Each row is a point. The window is the flat piece filled in between its corners: a triangle in 3 columns, a solid with four corners in 4, and so on. A path goes straight from each point to the next, and from the last back to the first. After which points does the path pass through the window?

Window (3 x 3):
-5.6  -6.9  -7.4
6.2  -1.6  1.3
2.1  0.6  -1.3
Path:
(1): 0.6  -0.5  2.1
(2): 3.5  0.8  -4.4
(3): 2.9  -3.8  -3.4
(4): 1.3  -4.1  0.7
(5): -5.3  -4.8  -3.0
(6): -2.6  -6.1  -7.6
(7): 10.3  1.4  -3.5
(8): -1.4  -0.2  4.4
Through the window after points: 1, 5

Window, 4 rows:
-3.8  2.4  4.2  2.0
9.1  -4.7  -0.6  -0.8
2.6  5.3  2.3  4.7
-7.5  3.1  -1.0  2.2
Path:
(1): -6.0  5.6  -1.3  -1.0
(2): -6.3  -1.4  1.2  7.0
(3): 4.2  -0.6  3.3  9.3
(4): 5.2  5.6  2.8  -0.1
(5): 1.8  1.5  0.5  -1.6
(6): 3.0  -5.4  0.2  5.9
(7): 3.7  0.7  0.6  8.6
(8): 3.6  7.2  2.1  0.3
(9): 6.6  0.8  2.1  -5.7
(10): 5.6  -3.4  -0.1  1.8
(11): -6.9  -4.2  3.0  5.8
(12): -0.8  3.3  0.1  -3.4
Through the window after points: 1, 5, 9

Window (8 x 8):
2.4  3.2  2.3  -0.5  -3.3  0.0  1.1  2.8
-1.2  6.5  5.9  2.8  4.1  0.0  -2.4  2.7
-3.9  -5.5  -5.1  0.6  -4.2  -7.0  -2.2  -2.4
-0.8  -7.1  -5.8  8.2  -3.4  -8.5  5.8  -0.2
0.5  10.2  1.6  -3.7  4.3  -1.3  0.7  0.4
-7.0  5.2  2.8  -2.6  -1.1  1.8  5.8  5.7
-3.9  -7.8  -9.9  0.8  1.8  10.9  -1.2  -6.5
1.2  0.1  4.0  -2.7  5.2  -1.5  0.7  2.0
Path:
(1): -2.3  -3.8  -6.8  0.9  0.0  -2.3  -2.1  2.9
(2): 0.3  5.2  -1.5  -1.6  2.6  -0.9  -1.9  5.9
(3): -2.8  4.4  6.6  -3.4  2.7  -1.1  6.7  -6.5
(4): -2.1  6.7  4.4  -1.6  1.6  0.2  1.4  -5.6
(5): 1.5  5.9  -3.0  -2.5  4.5  -2.0  0.1  6.8
(6): 0.0  2.9  -4.5  -1.0  0.9  -0.5  -3.1  9.4
(7): -1.6  4.2  2.9  -0.5  2.1  -2.6  0.8  -3.3
(8): -5.0  -5.1  -0.9  0.0  -5.4  -2.4  0.1  -11.2
Through the window after points: 2, 4, 6, 8

Window, 9 rows:
3.8  -2.1  -3.5  -3.3  -2.1  -1.2  -7.2  -13.6  5.2
3.6  -1.9  -14.0  -1.2  -1.9  -3.5  -9.3  9.6  -1.8
-1.9  1.6  -7.3  -2.0  -8.5  0.7  0.5  2.5  1.2
-6.2  -5.8  -4.5  7.2  2.1  -4.9  6.8  -0.9  -0.6
-7.6  -4.9  -3.7  -1.7  4.1  -0.6  -1.8  0.2  -1.5
3.2  -6.2  0.7  -2.2  3.9  6.2  4.7  1.4  -4.8
2.0  -4.0  1.1  -4.8  -4.9  -2.2  1.5  -0.6  -1.2
-0.7  -2.4  2.7  1.6  1.4  3.3  -1.3  5.0  -3.4
5.1  3.6  -9.0  -6.4  3.0  -2.9  -9.8  4.0  3.7
Path:
(1): -1.3  -5.2  -4.1  -0.2  1.8  -1.1  0.1  5.1  1.6
(2): -2.5  2.8  -5.9  -0.5  0.5  -0.8  -1.0  1.5  -10.5
(3): 0.8  1.3  -7.4  0.6  -2.0  -1.3  -0.3  -2.9  -7.3
(4): -2.2  -7.2  1.7  -5.8  0.5  2.4  -1.5  4.7  7.7
(5): -0.1  -2.9  -6.9  -0.8  -1.8  -0.1  -2.5  3.4  2.1
(6): -0.8  0.6  -7.3  -0.1  -0.3  -0.1  -2.6  1.3  -3.1
(7): -0.6  1.3  -3.1  -0.4  -0.6  -1.2  0.8  -1.1  -6.3
(8): -0.1  -6.4  -2.1  -0.5  -3.0  2.7  -4.8  1.4  8.8
(9): -0.3  -6.2  -0.5  0.6  -1.1  7.0  -5.6  10.2  5.3
(10): 0.6  1.0  -7.4  -0.2  1.8  -3.9  -2.3  0.8  -5.3
(11): 0.0  0.5  -3.8  2.2  0.1  -4.4  1.5  -2.7  -6.0
(12): -3.7  -6.5  -5.1  -0.2  -1.1  0.1  1.6  3.7  5.1
Through the window after points: 3, 7, 11

Window:
-0.8  5.0  7.9  4.4  5.3  3.0  2.3  3.0  -0.4  2.5  -1.6  -3.1
6.9  -3.3  2.8  2.7  -5.8  -2.5  1.1  -9.0  -5.9  -8.9  -4.2  2.4
1.7  -2.5  -0.1  0.1  -1.3  1.5  1.8  4.4  -4.0  1.7  -8.8  -7.8
4.6  4.7  -3.1  3.7  1.2  2.3  -5.1  2.7  1.7  2.6  1.4  -3.8
1.7  6.5  2.5  -4.5  -1.4  6.2  -2.0  -2.3  3.4  3.5  -5.2  -7.4
-2.1  -1.0  -0.8  3.1  5.9  8.0  -3.7  -2.9  -0.7  1.0  -1.4  -3.0
-0.2  -7.2  -1.5  1.3  -7.9  -5.2  -6.7  -4.4  5.9  -13.8  -5.1  5.6
2.7  -3.5  0.2  -3.2  -5.3  -8.5  1.5  -9.5  -1.0  3.6  -9.0  3.2
-6.7  8.1  -2.7  4.2  -2.2  4.0  -2.3  -0.9  -3.6  -1.3  -2.6  2.1
0.7  -3.1  -0.3  -7.0  -4.1  -5.6  5.8  -7.0  -5.6  -7.1  1.2  7.1
-1.2  1.1  5.4  0.3  -4.0  5.6  -5.5  0.3  -2.4  5.7  2.3  -2.0
4.8  -4.7  4.4  -8.4  -2.9  -14.1  -2.8  -9.7  -8.1  -5.4  -7.8  -1.6
Path:
(1): -0.6  -2.1  1.0  0.5  -5.6  -6.1  1.1  -7.9  -0.6  -0.1  -3.6  -1.2
(2): -0.8  -0.5  0.7  2.1  -3.3  0.8  0.6  -3.0  -0.2  -2.7  -1.3  -3.4
(3): 2.1  2.1  0.6  -1.1  0.7  1.4  -2.7  1.3  -1.1  0.1  -6.7  6.2
(4): 8.9  1.5  3.9  -3.8  -1.1  0.7  -0.5  -4.0  -5.7  -1.8  -7.5  7.9
(5): 1.5  -2.7  1.0  1.5  -4.9  -4.0  -0.4  -7.2  -2.7  -5.2  -3.2  -2.4
(6): -1.8  2.5  2.6  0.6  -3.9  2.3  0.0  -5.4  1.0  3.0  0.4  -6.7
(7): 3.0  4.2  1.6  -3.4  -0.4  4.4  -3.9  0.3  0.4  1.3  -5.8  -2.2
(8): 2.4  1.9  2.1  -1.1  -1.6  2.1  -5.1  -3.0  -2.0  -1.8  -6.8  3.7
(9): -2.7  -1.9  -2.1  1.9  -3.6  -4.3  0.6  -7.9  3.6  -6.5  5.2  -2.8
(10): 0.4  -1.7  2.2  1.6  -3.4  -2.3  -2.8  -5.7  0.0  0.7  -0.7  -6.8
(11): 6.7  2.7  -0.8  -3.8  0.8  -2.4  -1.7  -0.1  -5.2  -4.3  -5.5  4.9
(12): 3.5  -2.1  0.4  -3.5  -1.5  -2.6  -1.4  -4.0  -1.3  -0.3  -7.3  4.4
Through the window after points: 4, 6, 10, 12

Window, 14 rows:
5.9  0.7  2.3  7.3  0.3  0.4  -3.6  0.8  10.8  -6.1  0.5  5.7  -3.1  2.9
-0.2  4.3  3.0  -7.1  -5.7  6.9  -7.6  -3.2  6.3  -4.5  4.4  4.4  9.4  2.3
4.5  0.6  4.9  -4.5  8.7  7.2  -5.4  -1.6  0.4  -8.3  3.6  5.5  8.3  1.8
3.6  -6.1  -7.2  5.5  4.1  0.4  -7.2  4.7  -7.5  2.0  2.3  -4.7  -5.7  1.2
4.6  -1.0  10.0  1.9  3.0  -3.2  -5.2  6.2  2.0  4.5  1.3  2.2  -3.9  -0.1
-5.2  1.7  -4.1  1.2  5.1  0.8  1.5  0.5  -3.9  2.9  2.6  -2.1  9.0  -10.2
2.0  -1.7  -6.6  0.0  1.2  -5.7  -0.5  7.1  -9.7  -1.2  10.8  -4.3  10.2  4.3
7.2  -4.7  4.8  8.6  -13.6  4.6  4.7  -2.4  -9.0  3.7  0.2  0.5  1.5  2.4
5.8  5.1  -0.9  -3.6  3.7  -2.3  1.1  3.9  -0.2  -2.5  -4.8  -5.3  2.1  -5.1
0.3  -2.9  8.9  -4.7  -5.3  -0.6  -0.4  -5.6  -5.9  1.6  -6.4  5.3  -2.4  3.0
-3.0  1.6  0.3  -7.7  3.8  7.9  3.1  -1.0  -3.7  1.4  4.4  4.2  1.5  -3.3
-1.4  1.2  1.0  -2.1  1.1  -3.0  0.9  -3.8  3.1  0.6  6.9  -7.6  2.9  -9.3
1.6  -11.8  -4.5  6.1  -2.0  0.4  -1.2  4.0  5.3  5.3  0.5  -5.9  -2.9  2.3
-6.9  -7.7  1.3  -4.8  -10.8  2.8  -3.2  4.1  -5.4  -8.3  -2.2  -8.4  -2.2  1.9
Path:
(1): -1.0  2.8  5.3  0.3  -2.4  4.3  -4.6  -0.4  0.9  0.2  1.5  -3.8  5.7  4.5
(2): 2.2  -0.9  0.4  -3.7  -3.2  2.1  -2.8  0.3  1.2  -2.9  2.2  3.0  3.0  -2.1
(3): 3.4  -9.4  0.0  -3.5  -4.9  0.4  -1.9  3.7  -0.3  -6.2  4.5  6.3  1.3  -7.9
(4): 0.6  1.4  2.7  0.8  -1.1  2.2  -3.0  0.5  0.7  -1.8  0.1  -2.3  1.3  3.9
(5): 1.9  1.1  3.4  6.4  0.5  3.4  -1.7  -0.3  0.7  -2.1  -1.5  -1.6  0.7  9.9
(6): 3.3  -5.0  -1.6  -2.2  -1.4  -1.0  -3.1  2.4  5.8  -1.9  3.2  2.9  -0.3  -7.7
(7): 2.2  -3.8  -1.6  -2.7  -1.1  1.9  -2.8  1.1  -1.4  -5.4  1.8  1.4  4.1  -2.9
(8): -1.1  2.7  1.7  0.5  2.1  2.9  -0.7  -0.7  -2.3  3.6  1.9  -6.8  1.6  7.8
(9): 1.2  -0.7  1.4  2.1  3.1  2.6  -2.2  1.9  -2.0  1.0  0.8  -1.6  1.9  3.3
(10): 4.9  -4.9  -1.3  -4.4  -6.6  -1.2  -2.3  2.3  -3.9  -7.2  0.7  7.3  2.6  -8.3
(11): 0.8  -1.5  2.2  -3.3  -0.2  0.8  -1.1  1.6  -3.7  -3.9  1.3  5.4  5.2  -5.6
(12): 0.2  3.8  2.5  -2.1  1.5  2.3  -1.6  -2.0  -2.8  -0.9  0.8  -3.2  1.7  1.2
(13): 2.3  0.1  3.7  2.7  1.5  0.7  -2.2  2.8  -0.3  1.0  0.9  -1.9  -0.4  2.1
(14): 8.3  -4.6  2.1  -5.0  -1.7  -3.3  -3.3  2.1  1.0  -0.7  0.5  7.5  1.0  -10.3
(15): 9.0  -7.0  -1.2  -1.2  -5.5  1.5  -4.0  -0.2  0.6  -1.6  -0.4  4.4  0.7  -8.4
(16): -6.6  3.1  4.7  -0.1  1.6  2.5  -0.1  0.0  2.7  -1.2  -1.3  -5.7  -0.7  3.7
Through the window after points: 1, 3, 5, 13
